Rows are points. The points of each table are mixes of a few directions, plus a little noise. Count the directions of each table, and those that both share. Where both have some left over, give the other angles between the two spaces (their principal angles), to ten degrees, smallest first.
(in the rows, 128 means zero)

First (4 x 2):
[[122 127]
 [ 52 103]
 [128 128]
 [212 156]]
Second (6 x 2):
[[160 139]
 [ 73 106]
 [112 123]
 [ 44 100]
 [201 152]
 [179 144]]
Directions: first 1, second 1, shared 1

First:
[[129 128 129]
 [172 142 137]
 [ 94 117 121]
 [216 156 146]
 [ 45 102 110]
 [112 123 125]]
Second (7 x 3):
[[173 140 136]
 [167 142 138]
 [149 134 132]
 [102 119 121]
 [167 140 137]
 [133 129 131]
 [  7  91 102]]
Directions: first 1, second 1, shared 1

First, 7 rows:
[[140 145 121 106 105 135]
 [245 108 180 126 106 194]
 [ 96 103 130  81 172  81]
 [ 83 168 116 173 147 142]
 [ 71 112  97 129 129  76]
 [141 105 126 146 109 123]
 [122 156 125 135 128 145]]
Second (6 x 6):
[[156  74 145 180 127 130]
 [ 98 144 110  80 128 100]
 [104 121 115 151 125 112]
 [121 249 112 100 101 189]
 [143  89 126 113 113 103]
 [142  88 162 146 174 130]]
Directions: first 4, second 4, shared 4

First (8 x 8):
[[129 128 127 128 127 126 126 125]
 [139 120 116 123 137 113 114 101]
 [ 85 165 180 146  88 197 192 249]
 [161  99  89 114 158  77  81  36]
 [142 115 111 123 143 104 106  85]
 [ 99 156 161 139 102 173 172 210]
 [149 109 104 118 145  97  99  75]
 [121 134 136 131 122 138 138 143]]
Second, 10 rows:
[[ 52 208 145 111 128 165 130  23]
 [142 113 137 134 126 123 134 173]
 [113 163 191  99 186  68  72  53]
 [150 103 141 143 114 134 150 225]
 [168  90 136 134 136  98 121 189]
 [135 115 113 137 112 143 144 156]
 [ 94 163 145 124 125 148 136 109]
 [170  74  65 141 108 131 137 147]
 [152  94  64 134 112 135 130 101]
 [104 155 145 122 132 135 127 103]]
Directions: first 1, second 3, shared 1

First (9 x 9):
[[122 112 160 159  54  72  64 177 122]
 [203  75 129  81 249 110 170 125  84]
 [121 140 112 122 143 153 148 109 135]
 [ 79 164 129 162  38 137  96 137 157]
 [106 148 122 137 101 142 125 121 143]
 [103 148 123 141 100 142 122 121 142]
 [126 117 144 144  94 102  97 149 126]
 [155 101 142 119 149 101 122 142 110]
 [140 144  89  88 222 193 207  71 131]]
Second, 9 rows:
[[105 106 135 192  95 147 116 168 145]
 [139  91 131 143 192 160 158 155 123]
 [128  62 107 241 134 187 166 157 153]
 [101 145 167  84 170 137 109 184 116]
 [128 130 132 122 129 125 126 129 125]
 [146 148 143  47 180 103 129 117 100]
 [ 85 188 113 130  50 137 109  94 155]
 [160 112 123 136  90  79 111 107 119]
 [163 168 104  57 109  75 128  42 114]]
Directions: first 2, second 4, shared 2

First:
[[ 95  98 101 116 105 158 130 106 129 173 168]
 [214 129 211 151 234 100 123 165 198  82  66]
 [ 77 150  70 117  53 130 135 120  72 138 157]
 [101 101  95 120 113 153 140 130 148 173 173]
 [113 164  60 134  92 107 171 209 145 129 161]
 [102 164 122 121  73 115 108  84  41  96 105]
 [138 148 170 128 126 115  95  77  70  86  78]
 [176  87 175 138 212 138 131 150 214 143 121]
 [135 113 148 127 146 136 119 111 136 133 122]]
Second:
[[126 148 134 176  54 124 130  98 169 158 194]
 [190 243 125  83 182 197 116 111 135 126 163]
 [139 115 130 207 137 131 123 176  64 182 114]
 [113 156 184 156 130 139 120 121 170  87 225]
 [104  95  99  77 136  89 144 141  98 151  70]
 [117 117 136  42 156 145 114 128 145  52  87]
 [134 139 112 151  44 154 107 155  97 190 121]
 [123  60  94 192  79  85 142 104 137 158  87]
 [ 89 151 157   7 196 119 134 133 144  73 150]
 [130  84 126 170 168 104 140 120 133  99 100]
 [133 100 105 146 120 116 133 119 124 136  89]]
Directions: first 3, second 6, shared 0; angles 40, 70, 80

First (9 x 12):
[[145 206 218 127 180 152  90  92 161 176 186 187]
 [158 173 180 143 180 142 110 135 175 202 167 135]
 [145 182 191 130 170 146 102 109 158 170 170 164]
 [104 116 115 112  97 125 132 105  94  73 113 146]
 [103 145 148 105 110 134 116  83  96  73 132 177]
 [ 85  61  52 107  54 108 157 119  61  22  71 115]
 [146  83  75 150 128 113 153 186 147 166 104  59]
 [149  43  29 161 115  99 175 223 148 172  77  11]
 [115 143 146 115 121 133 120  99 112  98 133 160]]
Second:
[[217  81 107 107 144  78  76  54 133 182  87 108]
 [155 109 146 105  89 117 103  77 105 147  50  88]
 [183 112  90 143 189 106  62  90 163 153 174 184]
 [165 137 108 129 196  95 162 140 161 149 207 149]
 [135 106  29 178 138 103 167 147 152  71 143 136]
 [ 94  26  95  20  92  87 158 145  30  96 126 100]
 [ 53 120 120 171  58 193 113 194 117  99  61  91]
 [ 47 180 192 148 121 212  81 169 129 114 163 185]
 [108 122 104 141 132 128 173 182 134 122 148 110]
 [137 190 212 111 122 136 156 109 130 161 117 109]
 [117 219 199 159 130 156 150 104 156 117 137 150]]
Directions: first 2, second 6, shared 2
